Each row of a before or after table is a point. One or more steps were done to the points. Then noise was added and the rows were shuffled. The steps act on columns, c1 being the first. Name the steps. A step turns or swaps two columns, mirrors them in a line or flattens them onto one, adds a multiple of one to another, or multiplies or shifts one. Angles are multiples of 10 degrees, from the lower column toward the higher: turns from -170 to 170, lines from 10 to 170 but not 90. Use the fewest steps. Two steps may share a column if one is a turn and the other turns, adds or multiplies; they go together, in the order done. Otherwise the lowest column goes first.

Before:
[[  3.1   0.5  -1.3]
 [  4.9   2.2   0.2]
 [ -7.8   1.8  -5.8]
 [  3.1   0.8  -2.6]
 [  6.2  -2.3  -0.3]
 [ -0.8  -2.3 -10.5]
 [ -3.4  -0.3  -0.4]
 [  1.5  -0.1  -1.4]
 [  0.3   1.8   0.0]
 [  0.1  -1.7  -0.1]
 [ -5.4  -2.8  -0.4]]
After:
[[  5.5  -0.6   0.3]
 [ -6.9  -4.3  -5.9]
 [  3.1   0.7  -1.3]
 [ -0.6   1.6   0.0]
 [  0.7  -1.3   0.0]
 [  3.1   0.2  -2.7]
 [ -6.1   0.8  -0.4]
 [ -3.3  -0.9  -0.4]
 [ -1.4   1.9 -10.4]
 [  1.4   0.6  -1.4]
 [  5.1   4.3  -0.3]]
Steps: mirror c1 and c2 in the line at 10 degrees

Before:
[[ 3.3 -1.9  5.4  2.6 -1.7  0.8  0.5  3.0]
 [ 0.8  3.7 -0.8 -0.7  3.0 -1.3 -0.3  4.0]
 [-5.4  3.6  2.2 -1.2 -0.4 -3.4  1.7  3.5]
 [-1.2  4.2  1.8  0.6  3.0  6.7  1.3  2.9]
 [-0.4 -2.9  2.8 10.5 -2.9 -4.1  5.8  5.9]
 [ 1.8 -0.1  1.7 -1.2  2.4  7.3  2.7 -3.3]
 [ 0.9 -2.6  0.7 -0.2  0.8 -0.8  0.8  8.5]
 [-2.0 -6.0  3.2  0.8  1.1 -2.9 -6.8 -3.8]]
After:
[[-5.3  3.2  2.6 -0.4 -0.4 -3.5 -2.2  3.2]
 [-1.9 -8.6  3.2  0.6  0.8 -2.7  1.9 -4.0]
 [-1.3  3.3  1.8  0.5  3.0  6.6 -2.8  3.0]
 [ 1.9  2.4  1.7 -0.6  2.5  7.2  1.3 -3.3]
 [ 0.8 -0.4  0.5 -0.3  0.8 -0.5  2.8  8.6]
 [ 0.7  1.5 -0.5 -0.3  2.8 -1.0 -3.4  3.9]
 [ 0.0  3.8  2.9  4.3 -3.1 -4.1  5.2  6.0]
 [ 3.1 -0.4  5.0  1.2 -1.7  1.1  2.1  3.1]]
Steps: turn c2 and c7 by -60 degrees; multiply c4 by 0.4

Before:
[[ 5.0 -0.4 -3.1 -5.0 -6.6  0.1 -6.5 -0.9 -5.1 -0.7 -1.3  3.3]
 [-2.9  2.5  4.2 -2.8 -4.0 -8.3 -4.2  4.0 -3.8  2.4 -4.5 -1.9]
 [ 3.5 -1.7 -3.4  1.3  2.2  1.4 -0.4  2.0 -0.6 -4.8 -1.0  1.2]
 [ 5.6 -4.3 -3.2 -0.9  0.5 -1.0  2.4 -2.9  5.3 -2.7  1.0  3.3]
 [-3.7 -3.7  3.4  0.6 -3.1 -8.8 -5.6 -0.8 -4.5 -0.7 -3.2  2.5]
 [-2.7 -1.2  3.2  3.6 -2.2 -5.5 -1.0 -2.9 -1.3 -0.1  5.3 -2.8]
 [-3.0 -3.5  5.5 -3.8 -0.6 -3.7 -6.1  0.2 -5.2  3.5  0.3 -0.6]
 [-0.3 -1.7  8.1  1.5 -3.1 -3.7 -4.8 -4.2 -2.2  1.1 -2.5 -2.7]
 [-4.4 -3.3 -0.8  3.2  0.2 -2.4 -2.0 -7.4  1.9  0.5 -0.7 -3.5]
 [ 2.7  0.7 -1.9  2.6  2.8  0.0 -3.5 -6.3  4.0 -3.8  1.6  5.2]
 [-0.4  1.3  2.0 -9.5 -5.7 -0.4 -3.2 -0.1 -6.3 -3.7 -2.9  4.0]
 [ 1.7  0.1 -2.7  1.0  0.9  0.0  1.1 -0.8  1.5  2.0  0.5  4.2]
 [ 4.4 -1.2 -2.9  2.5  2.6 -0.6  3.4 -5.6 -1.8 -0.9 -0.1  3.1]
 [ 1.0 -2.1 -1.5  3.0 -2.4  2.3  1.1  0.4  1.4 -1.4 -1.2  5.7]]
After (14 x 12):
[[-5.8 -1.4  3.2  3.4 -1.8 -5.6 -1.5 -4.0 -1.1  0.1  1.0 -1.2]
 [ 1.7 -2.1 -1.1  3.4 -2.7  2.7  1.2  3.5  1.8 -1.3 -0.6  3.1]
 [ 1.6 -1.6  8.3  1.6 -2.8 -3.4 -4.3 -5.2 -2.0  0.9 -2.0 -0.9]
 [ 2.8 -1.7 -3.4  1.3  2.3  1.1 -0.7  1.8 -0.7 -4.9  1.9  0.9]
 [ 3.1 -0.9 -2.8  2.7  2.8 -0.6  3.2 -2.5 -2.2 -1.0  3.6  7.0]
 [-0.4 -3.6  3.4  0.4 -3.4 -9.1 -5.8  1.8 -4.3 -0.5 -4.7  0.9]
 [ 2.2  1.1  2.2 -9.3 -5.5 -0.6 -3.5  2.3 -6.1 -3.6 -2.5  0.7]
 [ 3.0 -4.3 -3.3 -1.0  0.6 -1.1  2.4  0.5  5.1 -2.9  4.5  4.6]
 [ 4.3 -0.5 -3.2 -4.7 -6.6  0.1 -6.9  1.3 -4.9 -0.8  3.1 -0.2]
 [-2.9 -3.2 -0.9  3.4  0.0 -2.4 -2.0 -8.1  1.6  0.3 -3.7  2.5]
 [ 0.9  0.2 -2.6  0.8  1.1 -0.3  1.4  2.0  1.5  1.8  1.2  4.5]
 [-2.5 -3.2  5.6 -3.7 -0.5 -3.7 -6.0 -0.3 -5.0  3.2 -2.2 -1.1]
 [ 0.6  0.5 -1.8  2.6  2.8 -0.1 -3.7 -1.6  4.0 -3.8  3.4  9.3]
 [ 1.5  2.4  3.8 -3.0 -3.9 -8.3 -4.2  2.2 -3.9  1.9 -5.2 -6.1]]
Steps: turn c1 and c11 by 50 degrees; turn c8 and c12 by -40 degrees; add 0.5 times c5 to c12
